Every row gives one point. The points of each table are mixes of a few directions, plus a little noise. How many directions does each table use, and how many do they share? Where both have some left over, give the other angles between the two spaces (their principal angles), to ten degrees, smallest first.
In the rows, zero is written as 128.

First (5 x 2)
[[128 128]
 [ 85 111]
 [ 85 113]
 [209 158]
 [134 132]]
Second (4 x 2)
[[199 154]
 [133 130]
 [ 78 110]
 [102 118]]
Directions: first 1, second 1, shared 1

First (8 x 4)
[[136 107 123 126]
 [ 93 204 151 135]
 [113 156 137 133]
 [133 118 126 129]
 [164  50 105 122]
 [139 106 120 126]
 [ 81 225 157 132]
 [162  52 106 123]]
Second (7 x 4)
[[ 61  82 122 107]
 [170 126 129 143]
 [182 128 113 126]
 [126 133 109 101]
 [160 122 136 150]
 [ 30 185 176 150]
 [167 120 111 119]]
Directions: first 1, second 3, shared 1

First (7 x 6)
[[129 118 138 117 121 128]
 [127 150 105 153 143 128]
 [126 156  99 159 147 128]
 [124 193  61 201 173 128]
 [128 122 134 121 124 128]
 [129 113 144 111 118 128]
 [133  44 215  34  70 128]]
Second (6 x 6)
[[132  75 130 107 106 113]
 [136 133 126 101  91 109]
 [120 119 156 163 123 120]
 [133 149  70 131 165 141]
 [137 187  42 148 156 126]
 [112 106 247 117 128 159]]
Directions: first 1, second 4, shared 1

First (7 x 9)
[[ 87 107  75 142  17  86  80 142 166]
 [165 144 161 108 180 143 146 103 107]
 [133 135 148 135 189 159 164 140 110]
 [155 142 159 116 188 148 154 115 108]
 [177 147 169 100 186 139 141  91 104]
 [ 95 114  98 145  79 113 110 150 147]
 [ 84 108  86 149  58 108 102 156 154]]
Second (10 x 9)
[[126 140 150 110 121 136 133 141 149]
 [120 110  88 154 133 108 126 111  93]
 [ 50 153 113  73  69  85 172 177 149]
 [158 106 110 170 157 135 108  96  98]
 [196  99 127 189 185 160  87  76  96]
 [ 58 156 125  68  71  93 170 179 157]
 [147 141 170 109 132 155 124 138 159]
 [ 91 119  76 137 110  88 144 128  98]
 [174 151 208 102 144 183 114 140 182]
 [160 106 111 169 158 135 108  95  97]]
Directions: first 2, second 2, shared 0; angles 50, 90

First (9 x 11)
[[ 65 145  85  69  94 118 130  99 144 126 123]
 [101 119 179 135  95 122 141 112 122 167  71]
 [173 120  47 170  66 206  73 152  98 153 188]
 [118 125 157 129 142 116 141 122 127 130 105]
 [143 131  95 134 222 138 129 136 111  70 169]
 [125 121 198 133 102  99 146 125 142 159  79]
 [ 89 155  81  51 116  90 135 113 172  99 151]
 [196 109 199 192 198 121 140 158 115 117 122]
 [140 127 110 136 117 143 116 135 123 131 144]]
Second (8 x 11)
[[ 83 151 146 182 148  87  75 116 126 170 196]
 [181 124 116 170  95 144  96 160 131 144 174]
 [115 130 130  90 171 139 158 107 109 118  88]
 [ 93 130 135 193 236 141 105 111  70 126 159]
 [124 103 121  57  88 138 193 128 154  70  42]
 [ 98 133 136 112 121 107 135 117 142 127 117]
 [138 153 132  93 111 107 120 118 140 176 137]
 [190 100 109 126  54 158 141 169 151  94 113]]
Directions: first 4, second 4, shared 2; angles 90, 90
